Rows are points. Examples show where two turns around zero, p and q, send a point. Write where each new point lands after one turn and then the other. Backwards means that the second turn is done in reverse. Each puzzle has new turns, and all numbers are rounded.

Turn p:
[-54  31  47] => [-72  -6  29]
[  9 -41 -43] => [ 38 -22 -41]
[ 36   2 -40] => [ 40  26 -26]
[ 9  8 36] => [-5  2 38]
Turn q:
[ 19  22 -57] => [  3  17 -62]
[-26 -21 -34] => [-32 -25 -25]
[18  8 32] => [25 11 26]
[ 55 -17  17] => [ 58 -14   4]
[-67   8  42] => [-55  10  57]
Where do these land?
p, then q: [  5  -1 -36] => [  5   7 -35]
q, then p backwards: [-25  41 -38] => [-26  46 -31]
p, then q: [-29 -33  -5] => [-10 -42 -12]
p, then q: [ 45 -54  84] => [ 65 -39  79]
p, then q: [ 12  36 -17] => [ -7  40 -11]
p, then q: [-8  9 13] => [-11   2  13]

Turn p:
[ 37 -28   7  -7] => [ 42 -19   9  -8]
[ -2 -29 -22  35] => [ -7 -45 -12  18]
[-31 -22 -40  -4] => [-29 -28 -30 -22]
[-10  72  -8  21] => [-26  52 -22  44]
[-21  41  15  15] => [-28  33   8  25]
[ 58 -49  28 -58] => [ 78 -10  28 -55]
[-30  16  21  -2] => [-29  19  20  -1]
Turn q:
[-15  41   3  17] => [-12  26  17  33]
[ 36  35  -5 -41] => [ 54  33 -12   6]
[ 16   9 -34 -51] => [ 32  27 -47 -10]
[-48 -41  65  28] => [-53 -23  62 -43]
[ -9   1 -15  14] => [-15  -4  -9  13]
[ 20 -44 -15  33] => [ -5 -59 -12   2]
Where do these land?
p, then q backwards: [ 97  -9 -27 -43] => [ 83   2 -15 -70]
p, then q: [ 1 23  6 54] => [-34 -28  23  31]
p, then q: [-13 -18 -17 -29] => [  7  17 -26 -25]
p, then q: [-41 -18   3  29] => [-44  -7  11 -27]
p, then q: [-29   5  47   2] => [-13  23  47 -14]
q, then p: [-15  17 -12 -13] => [-12  17 -16  11]

Turn p:
[-39  24   3 -43 -34 -25] => [  0  42  -2 -52 -20 -29]
[-35  29 -17 -29  44  19] => [-40  22  28 -34  26  28]
[-11 -50  41   3  17  25] => [ 16 -57  40  -8  -8   2]
[ 72 -45 -21  14  12   2] => [ 34 -45 -40  39  39  15]
[ 31  10  -8 -28   5 -36] => [ 21  23 -19  -3  39 -20]
[ 16 -13 -57 -10   2 -19] => [-15  -5 -54  -8  31   1]
[  5   4  51  56 -59  38] => [ 32  -7  17  45 -85  10]
[-37  41   8  38  14  -5] => [-47  26  30  23 -21  -8]
Turn q:
[-44  16  37   3 -25  25] => [-31  23  13  16 -45  28]
[ 31 -45  32   3  40  19] => [ 30 -48  45  25   1 -11]
[ 31  41  11 -34  17  -5] => [ 46  38  18 -18   4  -7]
[-10  31  -1  56 -37  39] => [ -9  18 -46  53 -22  35]
[ 28 -29  11 -17  -7 -18] => [ 12 -20   8 -10  -9 -40]
[-60  26 -46  32 -17 -47] => [-71  34 -42 -10  41   9]
[ 23 -39 -43 -42  29 -13] => [ 23 -44   5 -55  31 -14]
Where do these land?
q, then p: [ 18 -36  28   8  42  -4] => [ 20 -37  29  26   6 -31]
p, then q: [ 82   7  -7 -10 -18 -47] => [ 45   5 -32  17  77 -14]
q, then p backwards: [-27  -4 -41 -12 -47  -3] => [-29  -9 -55 -10 -26   3]
p, then q backwards: [-29  25 -12 -14  17  97] => [-76  16  -3 -32  22  63]
p, then q: [-20   8 -13  17  26  -7] => [-32   5  17   4   4  16]
q, then p: [ -4  22  17 -46 -11   3] => [ 34  39   1 -16 -10   2]
p, then q: [-21 -22  29  57 -10 -38] => [-57  -2 -14  21   5 -52]
